Each row of a before or after table is a point. The points were changed in one or more steps. Then noise was added and the rows were shuffled. The steps act on columns, c1 being the first. What was done? A step turns or swaps two columns, mirrors them in a line or flattens them onto one, adds a multiple of one to another, or multiplies or shifts one. Angles are multiples of 10 degrees, from the lower column toward the higher: turns from -170 to 170, lines from 10 to 170 but not 90. Use the fewest steps. Two steps may share a column if one is a turn and the other turns, adds or multiplies; they go together, in the order done. Otherwise the lowest column goes first.

Before (14 x 2):
[[-30 -81]
 [ 46  14]
 [-45   1]
 [-41 -30]
 [  5  11]
 [ 35  24]
 [ -6 -80]
 [ 43   1]
 [ 54 -25]
 [-66   9]
 [ 61   6]
 [-56 -19]
 [-20  50]
 [-59   6]]
After, 14 rows:
[[ 26  24]
 [-36 -39]
 [-38 -46]
 [ 27  29]
 [ 30  33]
 [ 22  27]
 [-26 -29]
 [ 14  22]
 [  6  10]
 [-53 -64]
 [  9  12]
 [-23 -21]
 [-32 -38]
 [-26 -28]]
Steps: flatten c1 and c2 onto the line at 50 degrees

Before (10 x 4):
[[ 70 -48 -53   8]
 [-14  28  15  18]
 [-48  49   7  36]
 [ 70 -59  25 -36]
 [ 19  20  75  28]
 [ 39   2  81 -28]
 [  5  54  11  12]
 [ 30 -59  92 -47]
 [  3  22  83  65]
 [ -9  53 -18  31]]
After:
[[110 -42  -3 -20]
 [  7  40  -1  47]
 [-14  19  -5  62]
 [108 -23   3 -63]
 [-74   7   0  54]
 [ 49 -18   8 -78]
 [  2 -21  10  60]
 [ 33   1   2  29]
 [ 64  15  -1 -18]
 [-21  10   3  30]]
Steps: multiply c1 by 1.6; turn c2 and c4 by 40 degrees; multiply c3 by 0

Before:
[[-14  30   1 -23 -36  21  19   1 -67]
 [-16  24  72 -25  48  21  41   7 -36]
 [ -2 -20  28 -56  40  37 -13  22 -23]
 [-53  -2  48 -15  13  80  13  44 -11]
 [-18  -2 -37   9 -37 -66 -20  -6  39]
 [ 37 -25 -26  34  66   9 -24  22 -75]
 [ 49 -26 -37  -9  58   7  31  41 -61]
 [ -6  45   7 -20 -37  16  -5 -42  53]
 [  3  32  47   4  20  37  26  36 -59]
 [ -9 -34  49 -12 -33  30  -5  -9 -45]
 [  5  13 -12   3 -70 -40  31 -11  45]
 [-54  27  13 -44 -52 -24 -27 -10  39]
 [-70 -24  22 -18  16  57  22 -19 -41]]
After (13 x 9):
[[   3   32   47   27   20   36    6   33  -93]
 [  40  -25  -27   52   69    9  -42   22 -116]
 [ -68  -23   19    0   19   60   -1  -20  -68]
 [ -52   -3   49    3   13   80   -5   39  -20]
 [ -16   25   72   -6   46   23   24    6  -55]
 [ -17   -2  -42   27  -35  -68  -40   -6   62]
 [  -1  -19   28  -34   37   41  -33   23  -34]
 [ -16   27    2   -6  -39   19   -2   -1 -105]
 [   1    9  -12   23  -70  -41   10   -9   73]
 [  51  -27  -39    8   60    6   12   43  -99]
 [ -13  -34   50    7  -34   28  -21   -8  -74]
 [  -4   43    9    1  -36   14  -25  -38   85]
 [ -55   27   11  -23  -52  -27  -46   -8   67]]
Steps: shift c4 by 20; shift c7 by -20; multiply c9 by 1.6

Before (13 x 12):
[[  86   43   73   48   21   -4   65  -50  -49   17    3    9]
 [  59  -47  -66   31  -29  -53   80  -61   31  -11   15    8]
 [  39  -41  -38   15  -18  -46  -71   48    0   23   55   -1]
 [  30  -41  -35   38  -62  -22   56  -31   47   24   36   97]
 [  72    9  -56  -41  -37  -52  -26   74  -12   -2    3   21]
 [  18    9  -64  -20    1    5  -33   57  -37  -46   66   17]
 [  31    6   69   11   63   16   14  -42  -16   12  -55   23]
 [  73  -44  -14  -26  -44   67  -57   18   10    3   29   12]
 [   8    1  -31  -11   -3    5    7   51 -106   32    1  -22]
 [  17  -25   -7  -19  -42  -31   80  -22   58   20   59   11]
 [  70  -40   96   61    5  -21   33   33  -16  -42  -48    8]
 [   1   -9  -19  -33  -71  -41 -100   39  -72  -38   14   -7]
 [  31   72   53   77   22   38   60  -24   -6   19  -53  -25]]
After (13 x 12):
[[  30   24   46   42  -62  -18   59   -1   93  -45   34   42]
 [  -1  -39  -11  -36  -75  -43  -99   37   -3   -3   11  -69]
 [  21  -43   17  -25   -1    7  -28   84   17    5   66  -35]
 [  28   18  -32   76   23   38   65  -52  -22   76  -49   -8]
 [  51  -11   92   28  -34  -51   82   -8    9  -49   13   35]
 [  68    3   -3  -41  -33  -50  -30   92   17    8    2   -8]
 [  68  -37  -91   57    7  -22   32  -40    0  -42  -46  -18]
 [  42   22    2   15  -20  -44  -65   64   -1  -37   50   -3]
 [   9   33   -9   -4   -3    4   10   56  -26    0    3 -108]
 [  85   16  -23   42   19   -2   68  -77   11   41    7  -47]
 [  71    3    1  -25  -47   64  -53   20    9  -45   28    7]
 [  33   10  -27    6   65   14   16  -77   19    5  -49  -20]
 [  13   21   20  -15  -35  -35   81  -14   11  -20   70   59]]
Steps: swap c2 and c10; mirror c3 and c8 in the line at 110 degrees; swap c9 and c12

Before (12 x 20):
[[  19   51   65   17  -40  -76   -8   -3   40   21   88  -38  -35  -16
   -23  -26   18   13   31   16]
 [   6   55   -3   20  -21   38   50   19   23   62  -40  -50  -23  -52
    19   -7   39   -6   61   30]
 [  12   58   55   -6   16   -7   71   11   48   53  -17   41  -40  -38
   -25  -26   19  -69  -67   32]
 [ -20    9   14  -24  -39  -58  -44  -74 -106   19   -3  -36  -29  -37
   -43  111   34   20   27   27]
 [  14   30  117   17   18   11   75  -28   17   56  -43    1  -36  -26
   -27   16   11    6   -7   30]
 [ -24    9    3  -15    5   68  -11  -77  -36   33  -52  -32  -10  -31
    23  -10   53  -10  -10   39]
 [  18   59   15  -19   -4  -36   41  -71   -1   44   23   -1   -5  -49
   -33    9   43  -43   21  -50]
 [ -14   37   29    5  -30   39   38   23   25   45   -4  -41  -47   46
   -42   15    9   16   47 -105]
 [  18   44    6  -30  -39   64   63   -7   23   36  -48  -34  -47    8
   -16  -34  -12   16   62   19]
 [   4  -41   73  -38   94   35   23   12   49   57  -39  -51  -29   39
   -11  -33  -96  -25   15    8]
 [ -90   49    2   -2  -26   63  -46  -51   42   -4  -30  -20  -15  -47
   -19  -23   13  -16   63   29]
 [ -87 -113   50   24  -28   66   56    5   45   44   18  121  -44  -44
    99  -34   33    0   32   13]]
After, 12 rows:
[[ -53  -16    8  -32  -41   65   13  -11  -65  -59    9  -33  -47   42
   -18  -60  -14   14   40   15]
 [ -58   64   49   22  -25   66  -10    6  -75   -7   46  121  -43 -100
    97  -64   29   -4  -70   12]
 [  68   28   56   -5   19   -8   -9   11  -87  -40   36   41  -44   66
   -29   10   18  -71  -13   36]
 [   0   26    1  -15    3   66   25  -76   27  -62    1  -33  -12   16
    20  -11   55  -11  -24   38]
 [  10   23  119   20   16   12   22  -31  -72  -63   26    1  -37   33
   -29   20   13    6   13   29]
 [ -55   41    0   21  -18   39    4   19  -56  -66   32  -49  -25   62
    19  -34   42   -5   23   29]
 [ -28   37   15  -26  -38  -56   71  -72   94  -13   15  -30  -28   17
   -41   94   34   21   -8   26]
 [ -14   40   16  -23   -5  -34   20  -70  -36   -1   49    0   -3   71
   -35    2   43  -43   23  -51]
 [ -50  -50   30    9  -31   39   -2   24  -44  -27   38  -39  -47   32
   -43   -9    9   18    1 -103]
 [ -12  -31   75  -39   94   34  -32   11  -42  -60   27  -46  -28  -50
   -11  -40  -98  -25    9    5]
 [ -25    6   69   14  -42  -76  -37   -2  -13   67   66  -39  -35   54
   -24  -39   13   13   30   13]
 [ -90   38    6   -2  -29   63  -63  -49   19  -20  -20  -23  -11   58
   -15  -63   12  -18  -61   29]]
Steps: turn c1 and c19 by 70 degrees; add 0.5 times c1 to c16; turn c2 and c14 by 100 degrees; mirror c7 and c9 in the line at 150 degrees; mirror c10 and c11 in the line at 60 degrees

Before, 9 rows:
[[ -25    8 -107   -1   30   -3   -5   27  -60   61    1   -1  -45   -8
    17   36    5   18   67   -5    1   73   97  -10   37  -28  -61   89
    10   78  -14   -6  -37   48   -6    0   21   40    7    8  -53  -48
    64    2    0  -19    5  -45]
 [  20    4   34   16    6   -3   33   -1  -30  -11    7  -59   83  -33
    22   36  -10  -36  -16    7  -41    9   20  -26   22  -16  -60   38
     0  -34  -12    9   44   31  -24   49   49    3   -5   -6   30   55
  -100  -68    9  -35   19   44]
 [  31  -10   39  -68   57  -45  -35  -32   45  -12    2   49  -37   45
    -7  -17  -31  -73  -12  -34  -21   37  -62  -20  -73   55    2   16
    58  -54  -38   39  -54  -31   -7    7   29   22   10   59   14  -26
   -46   15   29   56   61  -29]
 [ -11   23  -23  -20  -31  -18   19   21  -28   55   10 -109  -22    3
     9  -30    4   81   38   32   69   43  -21  -32  -35  -11  -27    3
     1    0  -16   74   -9  -10  -15  -39   59   52   11   -4  -54  -56
    26   -2   85   34   21   99]
 [  10  -54  -60  -27  -31   45  -17   13  -10   36   50   13    7   11
    20  -51   75   37   12   15   24  -68  -63   47   31  -12   34   17
    48   -7  -39    4   47  -17  -60   29   20   20   16   54   26   32
   -69  -12   -7   -8  -33  -71]
 [  16  -32   12   67   18  -29   21   60  -38   12  -50  -19  -13   27
   -16   16   38  -30  -40   18   21  -30  -42   -1    7  -17   48    1
    35   -3  -16   11    6    0   29    2  -23   26   11   55  -14  -13
    23  -26   76   62   89   28]
 [ -13   27   62   54   60  -38 -111   72  -33  -28  -20   -7  -14  -35
     5   56  -25   31    9  -17  -39   -8  -54   76   -5  -50  -15   14
     1  -53   37   26   42  -44   41  -64  -45    4   -3    4   28  -48
   -15   21  -20  -12  -16    7]
 [   5  -88  -49  -73  -20   26   24   -3   -3  -67   14  -59   28   33
   -68   19   36  -56  101  -17   58    8   28   32   53   17   45   50
    -1   49   37  -17   16   21  -17  -35   34   14  -12   26   23   11
   -27  -21   13   -4  -11  -60]
 [  25  -26  -68   55  -65   22   43    9  -56   13   -3   64  -45  -88
    -7  -29   21  -68   15   19    0  -94    0  -26   15  -30  -43  -21
     1  -73   62   34  -31  -11  -13   13  -40   30   55  -26  -21   -1
     9   54  -24  -75  -21  -60]]
After, 9 rows:
[[ -19    7  -59    0  -51   91   -4   26  -61   61   -2   -6  -47  -10
    17  -29    4   18   65   -9    6   69   92  -12   37  -28  -60   86
    12   72  -18  -12    7   44   -7   -1   22  102    3    7  -53  -47
    60    5   -6  -16    1  -44]
 [ -10   26  -30  -20   37    6   20   20  -24   58    8 -110  -25    7
    15   20    6   85   39   30   70   41  -23  -32  -35  -13  -28    7
    -1   -1  -16   67   39  -13  -12  -43   56   84   13   -3  -53  -55
    24   26   78   34   22   99]
 [  25  -31  -15   53   75   73   43    8  -55   11   -3   62  -45  -86
   -11    4   18  -69   16   23   -3  -98    2  -28   11  -28  -42  -17
    -1  -74   63   32  -59  -12  -15   13  -43   98   58  -28  -19   -1
     8   21  -21  -77  -19  -57]
 [  22    3   10   15  -13  -32   39   -2  -26   -8   12  -57   85  -35
    21  -29   -9  -38  -19    5  -41    9   20  -23   19  -16  -55   40
     2  -33   -9    7   31   33  -25   48   53 -121   -5   -7   33   54
   -97  -57   11  -34   20   47]
 [   3  -84   -3  -76   10   58   26    2   -4  -67   15  -59   30   30
   -67  -24   34  -51  107  -19   60    9   33   36   51   19   47   53
     1   49   41  -12   16   23  -16  -37   33  -28  -12   29   23    8
   -30  -12   14   -3   -9  -62]
 [ -11   27   -3   52  -76  -74 -106   73  -32  -29  -26   -7  -12  -36
     4  -34  -24   33    5  -17  -38   -9  -51   82    0  -45  -11   14
     0  -54   37   25   54  -47   38  -64  -41   25   -4    2   29  -47
   -13   76  -19  -12   -8    7]
 [  29  -10  -17  -72  -48  -55  -32  -33   45  -10    4   54  -42   43
    -8   36  -31  -74  -14  -36  -20   36  -65  -18  -76   61    5   15
    61  -55  -38   43  -29  -30  -10   10   29   80   11   61   17  -26
   -48  -11   30   55   65  -32]
 [  10  -55    9  -23   52   76  -19   14   -9   30   48   13    5   11
    20   42   75   42    7   19   24  -70  -66   52   28  -13   38   19
    48   -7  -38    3   18  -22  -59   29   20    6   19   52   25   33
   -65    0   -8   -5  -34  -67]
 [  18  -29  -19   68  -21  -23   18   62  -39    9  -49  -17  -14   29
   -21  -10   40  -29  -38   19   23  -31  -39   -2   15  -16   52    8
    40   -3  -14    9   38   -1   26    2  -23   42   11   55   -9  -17
    19  -13   80   59   94   30]]
Steps: turn c3 and c6 by -60 degrees; turn c5 and c16 by 160 degrees; add -1.5 times c13 to c38; add -1 times c42 to c33; turn c33 and c44 by 40 degrees
